Rows are points. Each copy is the shape, with its points in the same order, stretched, turned, moved and blurred by noise. Some copies are also mirrored. Which?
(in the rows, 128 means zero)

Shape (9 x 3):
[[ 77 159  83]
 [119  46 100]
 [158 165 137]
 [161  78 123]
 [ 99 141 154]
 [118 151 115]
 [179 118 118]
 [ 97 119 157]
 [126  95 101]]
Copy 1:
[[123  49 145]
 [ 69 102  95]
 [169 128 106]
 [114 137  76]
 [118 119 166]
 [139  96 129]
 [153 133  68]
 [100 123 161]
 [107  98  99]]
Copy 1 is: mirrored
Copy 2:
[[168 178  95]
 [ 94 113  61]
 [139 129 155]
 [ 97  93 107]
 [113 173 129]
 [146 148 125]
 [128  94 131]
 [102 171 122]
 [125 124  90]]
Copy 2 is: only turned
Copy 3 (9 x 3):
[[101  96  95]
 [189  66 104]
 [122 144 164]
 [182 108 144]
 [139 153 117]
 [123 119 126]
 [151 110 167]
 [155 152 108]
 [164  87 126]]
Copy 3 is: mirrored
Copy 4:
[[111 190 209]
 [ 23 145 110]
 [187 140 110]
 [ 88 134  70]
 [118 109 159]
 [132 153 146]
 [144 152  72]
 [ 96 104 149]
 [ 81 163 121]]
Copy 4 is: only turned

Shape:
[[183 154 113 128]
 [181  96 170 157]
 [113  80 148 131]
 [113 103 141  93]
 [124 160 104 113]
 [ 93 167 110 125]
 [127 189 110  88]
 [170 113 190 155]]
Copy 1 (8 x 4):
[[132 120 136 170]
 [103 123 186 151]
 [111 118 155  82]
 [101 136 125 105]
 [147 134 116 131]
 [167 138 119 102]
 [144 149  99 153]
 [106 140 192 143]]
Copy 1 is: mirrored
Copy 2:
[[162 121 178 170]
 [160  46 126 171]
 [138 103  89 107]
 [157 115 127  74]
 [126 157 153 116]
 [ 96 162 126 105]
 [128 155 186  95]
 [140  31 132 155]]
Copy 2 is: only turned
Copy 3, 8 rows:
[[168 153  92 164]
 [184  96 164 202]
 [141  64 163 136]
 [162  74 132  99]
 [140 147 104 100]
 [127 157 130  78]
 [167 171  87  72]
 [200 113 179 181]]
Copy 3 is: only turned
Copy 4:
[[117 102  84 159]
 [176 134  67 112]
 [189 113 127 114]
 [177 130 150 141]
 [118  93 129 148]
 [114  97 148 132]
 [ 99 116 156 164]
 [152 149  79 101]]
Copy 4 is: mirrored

Shape, 7 rows:
[[104 120 129  89]
 [100 117 133 190]
 [ 90 140  51 115]
 [169 127 114 131]
 [ 75 162 156 128]
 [146 147  81  95]
 [171 135 100 173]]
Copy 1 (7 x 4):
[[ 84 120 164 157]
 [182 149 138 145]
 [ 79 211 194 124]
 [146 150  97 106]
 [115  93 195 148]
 [ 87 168 142 102]
 [181 178  91  88]]
Copy 1 is: only turned
Copy 2 (7 x 4):
[[ 92 150  96 148]
 [145 115 168 143]
 [159 179  93 171]
 [140 101  87 130]
 [110 174 142 114]
 [142 146  61 140]
 [175  94 109 125]]
Copy 2 is: only turned
Copy 3:
[[154 130 124 130]
 [105 113 170  93]
 [134  73 133 175]
 [ 99 113  86 108]
 [117 159 179 133]
 [116 101  84 150]
 [ 68  95  99 103]]
Copy 3 is: mirrored
Copy 4:
[[ 94 174 124 140]
 [117 107 163  96]
 [145 198 172 129]
 [154 127  99 130]
 [ 80 138 163 169]
 [155 173 117 154]
 [177 104 121 117]]
Copy 4 is: mirrored

Shape:
[[153 153 112 132 126 162]
 [120 149 112  81  95 108]
 [184 197 102  83  90 123]
 [132 109 153 146 125 177]
 [154 169 123  92 112 153]
 [ 85  75 181 134 203  86]
 [135 142 114 139 136 141]
 [119  71 157 116 185 155]
 [ 97 105 194 139 156 131]
 [163 110 121 138 102 139]
 [117 158 125 114 142  99]
 [108 113 120 134 131 174]]
Copy 1 (12 x 6):
[[108 180 151 145 115 149]
 [166 113 191 121 100 122]
 [178 169 190 140  61 166]
 [ 85 148 155 177 189 127]
 [145 170 204 143 122 141]
 [168 138  66 163 208  86]
 [116 173 135 138 127 130]
 [128 178 146 189 178  81]
 [132 134 114 175 233 125]
 [110 136 143 189 102 121]
 [167 142 124 126 128 137]
 [ 87 151 164 140 157 124]]
Copy 1 is: mirrored
Copy 2, 12 rows:
[[161 176 137 120 116 109]
 [115 171 143 134 153  74]
 [135 220 176 138 132  71]
 [159 126 153 127 100 132]
 [151 192 173 130 141 102]
 [112  99  87 160 177 184]
 [148 167 120 115 119 125]
 [162 105 109 140 141 141]
 [126 112 149 145 152 164]
 [140 142 148 138  80 100]
 [113 175 112 123 164 123]
 [149 132 126  92 124 119]]
Copy 2 is: only turned
Copy 3:
[[142 148 131  96 168 115]
 [ 86 149 110 111 113 129]
 [ 54 137  61  89 169  97]
 [182 138 181  82 132 114]
 [ 97 156 126  86 158 105]
 [141  84 244 155 117 149]
 [142 140 147 119 155 126]
 [166 122 217  92 140 155]
 [155 118 233 124 105 104]
 [159 110 122  82 137 117]
 [ 97 135 140 147 145 115]
 [179 169 165  96 131 149]]
Copy 3 is: only turned

Shape (12 x 8):
[[ 78 136  60 101 116 155 166 106]
 [103 152 101  99 108 143  96  92]
 [103 148 108  90 109 149  68 146]
 [176 127 158 159 132 123 130 188]
 [ 79 104 128 138 119 142 103 123]
 [104 161 129 128 109 109  85 112]
 [175 143 136 153 190 146  89 144]
 [123 149 129 129 103 169 113 110]
 [ 82 144 129  78 141 145 147 115]
 [ 96  87  66  98 128 141 180 121]
 [196 117 156 142 154  97 109 149]
 [168 160 128 169 187  97 127 177]]
Copy 1, 12 rows:
[[121 116 158  86  93 135 168  82]
 [130 139 157 131 138 156 173 135]
 [ 89 139 151 142 136 179 149 134]
 [115 123  87 160  88 127 104 159]
 [116 158 181 144 119 124 135 119]
 [146 131 166 154 136 152 143 177]
 [117 148  71 107 146 122 117 174]
 [118 151 133 132 104 146 174 144]
 [145 163 145 108 126 168 133  99]
 [113 118 148 108  92 112 145  45]
 [136 129  83 169 138 116 104 160]
 [139 102  77 109 118 121  85 192]]
Copy 1 is: mirrored
Copy 2, 12 rows:
[[ 92 132  64 172 176 131 111  68]
 [115 142 104 129 192 118 124 116]
 [103 145  95 143 181 138 112 159]
 [167 148 122 120  72 164  89 165]
 [129  97 130 147 169 161 124 142]
 [113 119 139 120 164 119 113 148]
 [157 167 137 131  70 150 150 154]
 [129 158 124 119 156 163 118  97]
 [123 168 110 188 157 121  89 104]
 [131  97  57 169 162 134 119  83]
 [194 135 132  99  74 132 116 168]
 [130 149 123 143  48 130 105 159]]
Copy 2 is: mirrored
Copy 3:
[[ 62 154 113 120 136 173 100  95]
 [ 95 161 102 159  95 165 110 144]
 [162 157  84 148  84 201 114 122]
 [249 109 167 153 139 119 153  92]
 [149 150  90 101 125 142  87 147]
 [138 133 116 175 115 157 110 184]
 [201 199 117 205 129 127 153  90]
 [136 162 140 133  98 157 106 133]
 [ 82 157 101  99 112 165 165 127]
 [ 87 129 107 102 145 131 118  57]
 [215 118 144 199 125  77 172  99]
 [216 146 147 221 176 132 167  99]]
Copy 3 is: only turned

Shape:
[[164 168 138 133 164  94  84 156]
 [120 131 108 110 129 146  97 114]
 [179  70 191 172 163 154 112  57]
 [120 133 128  58 131 155 120 126]
 [118 132  99 127 101 102 103 169]
 [179 128  94 106 164  90  86 168]
 [166 134 102 113 120 102 130 172]
 [132  81  98 135 126 107  98 205]
 [120 160 119 144 157 194 153 107]
 [176  59 175 159 166 147 146  88]
 [124 163 153 109 134 170 126 131]
 [ 92 141 127  58 124 136 164 123]
 [162 132  97 139 125  92  99 141]
 [100 162 131 109 175 135 140 111]]
Copy 1:
[[ 87 100 153 121 138 145  77 129]
 [126 140 140 100 144 124 135 130]
 [113 163 176 103  83  92 145 214]
 [109 135 150  81 129 106 168 102]
 [133 101 112 161 144 170 110  99]
 [117  96 181 139 155 168  92 118]
 [111  81 139 160 145 169 124 119]
 [149  99 135 158 129 206 105 108]
 [107 109 111  67 139 130 154 161]
 [120 131 164 115  80 112 162 207]
 [ 85 130 123  82 119 120 145 129]
 [112 108 139  83 120  83 178  97]
 [126  96 142 162 157 158  91 130]
 [107 105 141  59 114  93 137 127]]
Copy 1 is: mirrored
Copy 2, 14 rows:
[[180 138  75 121 123 155 134 149]
 [147 129 128 183 138 119 112 135]
 [ 82 136 145 159  54 198 122  27]
 [116 113 129 184 110  79 125 154]
 [188 128 119  97 180 102 114 126]
 [200 120  71 128 126  93  95 117]
 [190  91 107 102 145 118 109 136]
 [206 120 107  93 168  71 112  60]
 [137 111 134 197 128 174 168 139]
 [113 116 153 137  48 166 129  35]
 [121 109 119 167 129 143 163 159]
 [135 107 167 162 105  80 137 183]
 [187 120 109 108 156 140 101 123]
 [153 142 137 173  96 124 147 167]]
Copy 2 is: only turned
Copy 3 (14 x 8):
[[ 82 164 138 136  66 146 150 120]
 [108 105 107 137 126 114 147 117]
 [ 53 111 170  40 167 111  37  64]
 [122 110  89 158 154 128 145  94]
 [155 139 147 144  81 116 184 121]
 [112 140 123 137  23 185 140 103]
 [155 162 137 133  75 173 158 136]
 [168 118 135 111  31 130 151  74]
 [ 89 148  57 103 164  96 102 178]
 [ 81 125 151  55 153 125  28  68]
 [ 95 148  92 117 167 106 155 128]
 [146 119  75 196 181 115 147 116]
 [128 147 161 130  66 146 148 139]
 [ 86 133  64 168 151 104 118 135]]
Copy 3 is: only turned
Copy 4:
[[140 139 176  73 132 114 161 101]
 [137  92 130 101 133 112 139 103]
 [118 173 167 141  37  99 123 195]
 [149  74 145 102 136 123 104  80]
 [145 106 130 114 155 139 172  89]
 [173 118 185  95 143 117 168 116]
 [162 128 159 121 164 134 157  94]
 [176 129 140 117 136 163 176 127]
 [137 138  99  89 162 105  87 121]
 [134 174 173 148  67 127 115 198]
 [138 124 126  90 140 122 102  81]
 [128  73 140 115 164 138  96  79]
 [142 127 157 117 144 115 174 113]
 [117 108 136  78 160 122 104 116]]
Copy 4 is: only turned

Shape (14 x 9):
[[188  73 100 191  84 147 148 146  84]
 [116 122  93  91 167  72 181  93 163]
 [174 149 150 137  78 142 162 113 136]
 [130 110  90  83  81 144 101 146 172]
 [140  81 181 114 101 101 115  55  77]
 [182  68 148  85 134 107 128 141 151]
 [116 102 139 142 114 146 138 127  85]
 [178  94 112 111 159 113  92 143  89]
 [126 159 133 114 138  77 107 142  95]
 [ 86 152 195 166 163 112  98  80 168]
 [176 155 156 146 172 144 152 100  72]
 [128 149 145 122 142  93 149 108 171]
 [142 132 171 180  89 148  85  81 148]
 [152  70 106 144  89  99 144 130 115]]
Copy 1, 14 rows:
[[130 168 111  92 188 115 169  94 161]
 [141 149 113 118 143  55  95 167 100]
 [153 170 140 162 150 122 125 124 157]
 [109 151  96 162 145 132 128  86  89]
 [181 127 158 105 167 180  79 131 142]
 [100 163 130 117 184 129  89 151 125]
 [141 133 119 103 131 150 132 120 148]
 [105 147 164  88 164 136 126 133 108]
 [132  98 169 135 134 125 128 149 117]
 [184 135 121 150 134 183 128 196 109]
 [150 170 189  93 123 134 121 165 150]
 [151 145 127 154 145 107 114 173 118]
 [186 161 124 160 163 193 149 130 121]
 [134 139 105 110 187 105 131 113 138]]
Copy 1 is: mirrored
Copy 2:
[[ 73  97 141 127 115  96 161 172 178]
 [170 138  86 157 115 175 101  92 193]
 [ 91 193 180 159  97  80 126 128 168]
 [127 151 141  76  39 105 115 156 128]
 [ 67 103 140 235 131 135  51  99 115]
 [177  92 159 171 122  85  96 140 171]
 [ 77 128 128 129 152 142 119 157 121]
 [132  62  98 131 172  90 110 126 129]
 [ 91 117 143 108 188 128 105  81 112]
 [120 122 176 189 141 184 162  70  59]
 [103 143  96 181 217  88 123 109 140]
 [142 150 159 162 122 145 127  84 152]
 [ 76 136 187 182  77 125 159 107  78]
 [ 98  97 150 140  95 135 123 142 179]]
Copy 2 is: mirrored

Shape:
[[129 146 146 134  79 151 133 155 171 118 171]
 [139 162 112 134  92  99 130 154 116 152  83]
 [115 118 128 100 110 123 107 158 110 124 154]
 [112 156  61 123 102 136 119 125 137 115  89]
 [ 91 164 105 126 100  85 128 127 150 100 121]
 [126 134 153 155 112 118  88 161 112 161  87]
 [190 127 111  81 156  72 146 100 118 144 141]
 [154 129  71 133 148  89 125 205 148 157 107]
 [ 66 145  66 129 117 106 148 143 101 123 175]
 [128 142 131 107 130 127 161 130 118 141  97]
 [108 139  72 112 124 106 116 130 120  57 151]
 [ 78 108 111  82 124 152 121 187 142 146 104]
 [150  93 107 143 114  89 129 169 144 116 166]
 [136 125 153  89  67 107 160 107 114 108  90]
 [ 85 135 112 119 111 122 157  98 153 176 171]
 [103 108  76 164 100 142 129 111 138 114 117]
 [145  91 117 118 102 151 182 193 171  98 127]]
Copy 1:
[[107 146 165 130  89 143 134  86 172 134 181]
 [171 117 131 161 169 134  56 126 113 142 135]
 [150  99 166 104 118 119 126 148 126 119 144]
 [101  75 106 166 116 106  57 102 143 104 112]
 [121 105 113 140 129  78 125  79 182 134 122]
 [190 121 123 148 147 158 101 115  54 144 146]
 [ 90 148 153 124 188  93  97 249 119 125 133]
 [170 136 167 204 133  89  61 156 128 132  74]
 [141  82 171 144 118 115 138 116 231  62  95]
 [119 117 145 123 172 148  79 147 107 147 109]
 [ 94  93 105 105  98  73 129 142 207  97  96]
 [147  65 184 140 118 110  76  97  87 137  91]
 [153 125 159 167 112 102 157 168 178 135 120]
 [127  84 120  97 186 131  95 153 124 190 158]
 [ 96 107 186 171 140 132 146 103 160  85 153]
 [111  75 103 195 109 140 131 110 157  93 110]
 [114 115 172 150 103 133 104 137 177 183  92]]
Copy 1 is: mirrored
Copy 2 (17 x 11):
[[171 158 129 108 167 135 113 181  69 151 101]
 [ 95 113  89 127 136  94 124  88  93 156 139]
 [119 121 148 110 122 102  93 145  83 113 121]
 [104 106  80 144 123  70 143 172 104 171 182]
 [112 161 126 116 127  94 110 154  88 180 186]
 [ 84  91 122  96 159 147  98  91 110 109 143]
 [107 162 139 155  52  91 128  76 186 154  74]
 [ 97 123  68 108 132  47  96 130 128  99 106]
 [115 141 113 173 158  67  51 169  55 141 162]
 [128 129 107 147 113 138 147 102 102 132 135]
 [133 146 151 143 120  42 133 191 107 160 173]
 [105 102 103  91 105 127 114 181  59  73 162]
 [ 99 171 133 117 148  76 101 156 111 119  80]
 [103 160 140 128  90 138 184  96  73 175 133]
 [101 164 102 162 137 165  54 156  94 160 116]
 [ 85 135  95 162 164 104 131 188 100 152 156]
 [160 170  99 111 146 105 185 187  63  99  95]]
Copy 2 is: mirrored
